Every row gives one point. Each copy is the shape, with its points in the same order, turned, moved and blurred by noise. Is it also mirrored, or only turned?
(in the rows, 128 means zero)

Shape (5 x 2)
140	112
123	128
98	95
76	124
186	165
Copy 1 (5 x 2)
155	119
132	118
137	77
101	84
151	187
Copy 1 is: only turned
Copy 2 (5 x 2)
146	134
151	149
185	129
197	162
85	169
Copy 2 is: mirrored
Copy 3 (5 x 2)
151	130
136	142
151	175
118	186
120	73
Copy 3 is: mirrored

Shape (6 x 3)
132	146	126
102	85	159
121	171	185
164	60	122
83	167	138
104	117	157
Copy 1 (6 x 3)
120	146	113
164	84	135
173	178	143
92	66	152
166	163	89
162	116	123
Copy 1 is: mirrored
Copy 2 (6 x 3)
137	143	133
153	82	170
183	168	150
129	54	104
131	161	182
151	111	166
Copy 2 is: only turned
Copy 3 (6 x 3)
130	151	125
119	89	164
173	159	163
111	62	98
116	180	171
126	118	161
Copy 3 is: only turned
Copy 4 (6 x 3)
155	147	133
90	119	107
122	204	118
142	79	76
123	172	169
106	144	123
Copy 4 is: mirrored

Shape (9 x 4)
145	112	106	137
159	142	62	179
161	100	136	165
118	97	127	123
154	99	136	91
62	121	136	138
69	113	135	177
117	109	126	83
160	179	128	170
Copy 1 (9 x 4)
154	134	109	133
130	176	81	183
150	126	149	159
167	104	98	120
174	135	125	87
129	51	84	137
131	57	98	169
175	112	95	86
81	156	128	145
Copy 1 is: only turned
Copy 2 (9 x 4)
121	112	108	126
69	87	127	101
140	72	112	143
133	133	95	153
176	143	109	132
97	145	102	203
88	106	97	207
149	170	101	148
99	90	184	140
Copy 2 is: mirrored
Copy 3 (9 x 4)
155	131	98	106
166	197	89	94
122	125	69	91
147	102	101	134
151	79	123	95
124	120	107	189
113	140	74	182
159	85	136	134
99	179	122	92
Copy 3 is: mirrored
Copy 4 (9 x 4)
173	141	120	127
180	146	50	128
202	118	119	100
159	126	149	133
184	155	173	126
98	103	142	122
111	76	116	111
147	154	171	142
164	161	85	62
Copy 4 is: mirrored

Shape (9 x 6)
151	163	140	124	119	108
158	153	111	154	128	157
153	136	179	135	67	140
152	111	158	138	128	123
47	104	84	154	131	133
114	105	13	124	128	128
116	178	131	144	103	123
162	143	195	82	126	169
146	108	166	145	99	142
Copy 1 (9 x 6)
102	111	112	89	124	82
61	130	108	111	141	127
91	109	138	130	67	92
114	124	152	127	129	106
154	113	52	142	139	187
98	52	49	141	203	165
101	119	79	92	104	109
90	105	191	75	93	126
104	121	146	146	102	112
Copy 1 is: mirrored
Copy 2 (9 x 6)
103	148	156	108	125	108
132	144	153	116	170	148
164	145	170	61	122	118
138	116	155	123	127	105
180	143	123	178	92	200
168	203	76	203	152	153
114	161	155	105	122	159
118	97	112	46	135	104
170	122	163	91	129	114
Copy 2 is: only turned
Copy 3 (9 x 6)
169	100	128	123	140	123
165	128	80	134	150	108
186	117	147	183	97	116
138	90	118	169	140	110
62	132	121	92	84	76
109	89	57	51	87	67
173	137	143	105	135	118
162	93	123	177	130	183
148	106	116	187	120	113
Copy 3 is: only turned
Copy 4 (9 x 6)
162	146	151	135	122	151
148	132	113	170	105	138
131	87	196	143	126	140
160	117	149	121	148	117
72	190	100	91	119	100
142	184	71	88	53	102
130	171	154	149	120	166
153	65	138	118	146	182
123	99	158	124	136	111
Copy 4 is: only turned
